Each row of a before or after table is a point. The points were changed in one or more steps. Then noise was added and the rows were shuffled. The steps act on how far a point lies along the listed directions, d1 being the first. Name the steps. A step turns or swaps two directions, mirrors them in a line or flattens them onto one, adds a multiple of one to another, or multiplies one. Angles are multiples of 10 degrees, from the lower direction toward the higher: turns from -170 to 170, lines from 10 to 170 but not 90. Use the fewest steps. Two steps may share a direction if one is a turn and the other turns, adds or multiplies; they go together, in the order done. Otherwise the lowest direction goes first.

Directions:
(1): [ 8 18 55]
(2): [ 14 -54  15]
(3): [-56 -12  11]
Before:
[[-29  23 -18]
 [ 29  33  -8]
 [-54   2  15]
 [ -4 -46  13]
 [-47 -17  26]
 [-37 -51 -17]
 [ 41  19   1]
 [  4 -49  13]
 [  8  -6  10]
 [ 17  19 -25]
 [-17 -13  -4]
 [ 30 -26 -26]
 [ -9 -60 -19]]
After, 13 rows:
[[ 10  -6  -9]
 [  5  47 -29]
 [ -5 -43   2]
 [-24 -38  12]
 [-34  23  12]
 [ 32 -20  32]
 [ 49  12  -9]
 [  6  19   4]
 [ 53  29  24]
 [ 35  50  16]
 [-16  48 -22]
 [-16 -19  25]
 [ 44  17  -9]]
Steps: multiply d1 by -1; mirror d2 and d3 in the line at 140 degrees

Directions:
(1): [ 20   9  33 -54]
(2): [  8 -39  47  26]
(3): [43 41 10 29]
Before, 8 rows:
[[-12  14 -30 -28]
 [  1 -31   1  22]
 [ 21  20 -20 -38]
 [-14  20 -38 -22]
 [  7  -9  16  38]
 [-23 -18 -10  21]
 [  7  -1  -3  45]
 [-60  -5 -55 -12]]
After (8 x 4):
[[  4  31 -28  -8]
 [-11 -11 -13  30]
 [  0 -31   0  21]
 [-12 -19   5  22]
 [-15 -13  -4  29]
 [ 27  23 -18 -35]
 [  8  25 -20 -13]
 [-15  21 -29  25]]
Steps: flatten d2 and d3 onto the line at 160 degrees

Directions:
(1): [ 24  -6  -2 -15  43 -49  10   1]
(2): [ 60   6  -2 -19  -1  34   0  -7]
(3): [11 13 19 45  4  2 49 -6]
Before, 8 rows:
[[ 25  -3  -6 -23 -11  16 -11   9]
 [ 35  -4  -6 -33  -6  30  -7  -4]
 [ -3 -11  -2 -29 -15  -2 -22   6]
 [-31  -3   1 -18  24 -55 -15   8]
 [  6 -11 -15 -48  26 -50 -19   2]
 [ 15  -4   2  10 -23  14   8   1]
 [-28 -18 -31 -55  20 -60 -35  16]
 [ 10  -9  -4 -17  -5   6   6   6]]
After (8 x 8):
[[  5  10  11   0   8 -10   8   0]
 [ -8  -6   5 -12 -23   9 -10   3]
 [ -5  -9  -1  -8  -7   2   9   5]
 [ -4   3 -15  -7 -14   1   4   4]
 [ -9  -5  -2  -9 -10   8   0   1]
 [  8   3   3  -3   0 -13  14  -5]
 [  4 -11  -2  -1 -15  -3  -2   4]
 [ -2  -5  -4  -6 -15   7  -5  12]]
Steps: flatten d1 and d3 onto the line at 40 degrees; multiply d2 by 0

Directions:
(1): [ 30   1 -27  48  52  -7   2 -14   2  45   6]
(2): [ 17 -31  -2 -37  14 -50  54  21  16   8  -3]
(3): [-41  34  12  24  -9 -60   7  -1 -34   6  23]
(4): [-11   4  53  22 -17  10   7  31  21  49 -37]
(5): [ 27 -38  -6  29 -25 -35 -49  36   4 -16   2]
Before (11 x 11):
[[ 43 -44 -26 -27  15   1  26  -2  21 -32  -2]
 [ -4  14 -17  17  -4  -9 -21  -1 -13 -18  23]
 [ 25 -23 -21 -20  30  15  39  -3  24   2 -13]
 [ 10  -9  25 -28  -8  -4  18  30  13   3 -25]
 [  0   8 -27   3   0  12   6 -13 -15  -8  30]
 [  5   0  10 -25  -9  29  -2  21  25  -3 -36]
 [-20  21  -7  28 -30   7 -45  10 -27  -3   1]
 [  5 -24 -22  21  30 -27   2 -11   8  14  14]
 [ 29 -39 -13  11  17  -7 -27  10   9   0   6]
 [ 18  -9  21  41  -7  14  -9  20  27  26 -22]
 [-29   7 -12  -7 -27 -50 -15  -9 -44 -41  35]]
After, 11 rows:
[[-19  16  -4  18 -36  16 -44  12 -22 -13  -4]
 [-11 -15 -14  21  20 -45   4  -9  -2   7  19]
 [ 21 -13  18 -21   3   3  18  28  19  11 -27]
 [ 20  -4   1  -9  10  30  -4  18  28  12 -36]
 [ 23 -29 -14  23  22 -23 -26   9   1   7  11]
 [ 11  -2  21  49  -5   1  -8  18  21  33 -17]
 [ -8  14 -14   9 -11  -4 -20   1 -12 -27  22]
 [-24  -7  -7 -34 -42 -22 -19  -2 -33 -61  23]
 [ -3   9 -26   1  -3  10   5 -14 -17 -11  30]
 [ 23 -14 -24   0  41  -3  41  -6  16  15  -5]
 [ 48 -38 -35  -6  33 -10  28  -7  16 -15   4]]
Steps: turn d1 and d3 by 40 degrees

Directions:
(1): [ -1 -18  -1  55  54 -24   5 -31   3  26   6  -3]
(2): [ 29 -25  36 -21   5 -60  28  29   2  -3  -4   3]
Before (11 x 12):
[[  9  -4   6 -18   0 -10   5  14   0  -6  -2  -6]
 [ 19 -20  13   3  17 -26  10   0   2   9   7   1]
 [ -5  11 -12  -1 -15  27  -7   5  -2  -3  -5   0]
 [ 14 -18   8   8  19 -32  12   0  -7   5  -8  -2]
 [  5  -3  -6 -11 -11  -2   5   7  -3  -6  -2   5]
 [  6  -5   9 -15  -6  -7   5  10   2  -8  -1   1]
 [  4   2  -3   6   5  -5  -1  -9   2  -1   4   2]
 [  0  -3   5   2  10  -5   3   0   1  -2   4   0]
 [  0  12  -1   0  -4   7   0  -3   3   1  -3  -1]
 [ -3   0   0   1   1   2   0   1  -6   3  -5  -1]
 [ 20 -18  21  -8  14 -28  13  19   6   3   1   0]]
After:
[[  2   2  -2 -14   0   3  -2   7  -1  -5   0  -8]
 [-15  20 -25   7 -16  48 -16  -4  -3  -3  -2  -1]
 [  4  -6   9  -2  10 -14   6   4   2  -2   4   2]
 [ -3   4 -16  -6 -12  13  -2   0  -3  -6   0   5]
 [ 31 -30  28  -6  20 -52  22  11   3   7   5   2]
 [ -1   1   1 -10  -7   8  -2   3   2  -7   0   1]
 [  9  -2   3   2   4 -15   5  -4   2  -2   3   3]
 [ 23 -22  26 -12  14 -38  17  23   7   2   1   1]
 [ -2  -1   1   0   1   1   0   2  -6   3  -5  -2]
 [ -2  15  -5   3  -5  11  -2  -4   3   1  -3  -1]
 [ 28 -30  24  -3  21 -60  25  14  -7   4 -10  -2]]
Steps: add 1.5 times d1 to d2

Directions:
(1): [  9 -23 -18  31 -21  -3  31  29   9   6  55   0  48 -33   7  26  10   6]
(2): [  9  18  -8  -4  20  -4 -21  39   7 -31   4   3  34 -19 -31 -55 -30 -35]
(3): [-15 -32  -2  15   1  35  -4  32  15  10  33  15 -44  32  34 -16 -20 -38]
(4): [  1  -1 -21  35  -2 -11   5  39 -60 -32  -5  16 -18  35 -24   8  -1  33]
Before (8 x 18):
[[ -4 -10   2   4 -10   7   1  -3   2   4   7  -1  -3   1  10  10   9  -1]
 [ -6  -1   7  -5  -1  10  -4 -14   9  13 -10  -2 -13  13   5  -1   1  -3]
 [  0  -3  -2   1  -4   1   5  11  -3  -4   9   5   1   1   2  -3  -6 -10]
 [  3   2   1  -4  -2   3   8  -1   2   9   4  -2  -5  -2   4  11  -1   4]
 [  4  -4   0   1  -9   4   4  -1   4   0   4  -1   1  -1   4  12   5   9]
 [  7  -2  -6  -3  -6  -6   2 -21  -3   1  -5  -5  11 -13   0  13  13  14]
 [  1  -1 -13  24   1  -4   0  20 -37 -23  -4  13 -19  24 -12   0  -5  18]
 [ -3 -10   4  -2  -2   5   2  -6   6  13   6  -2  -5   4  16   7   1  -1]]
After, 8 rows:
[[ -4 -11   3   3 -10   8   1  -6   3   4   7  -2  -3   1  11  12  10  -1]
 [  5  -4   0   2  -9   4   3  -1   5   0   4  -1   2  -1   3  12   5   9]
 [  4   2   2  -5  -1   4   7  -1   4  10   5  -3  -5  -3   5  11  -1   3]
 [  0  -1 -21  38   0  -8   2  34 -59 -35  -6  18 -26  37 -21   3  -5  30]
 [ -1  -5  -3   3  -6   0   6  10  -5  -4   9   4  -1   3   2  -2  -6  -8]
 [ -3 -10   6  -4  -4   6   3 -10   9  17   6  -2  -5   2  20   8   1  -2]
 [  7   1  -6  -5  -4  -6   0 -19   0  -1  -5  -6  15 -15  -1   9  10  11]
 [ -6  -1   9  -8  -1  10  -4 -17  14  16  -9  -4 -13  11   8   0   2  -4]]
Steps: add -0.3 times d3 to d2; multiply d4 by 1.6
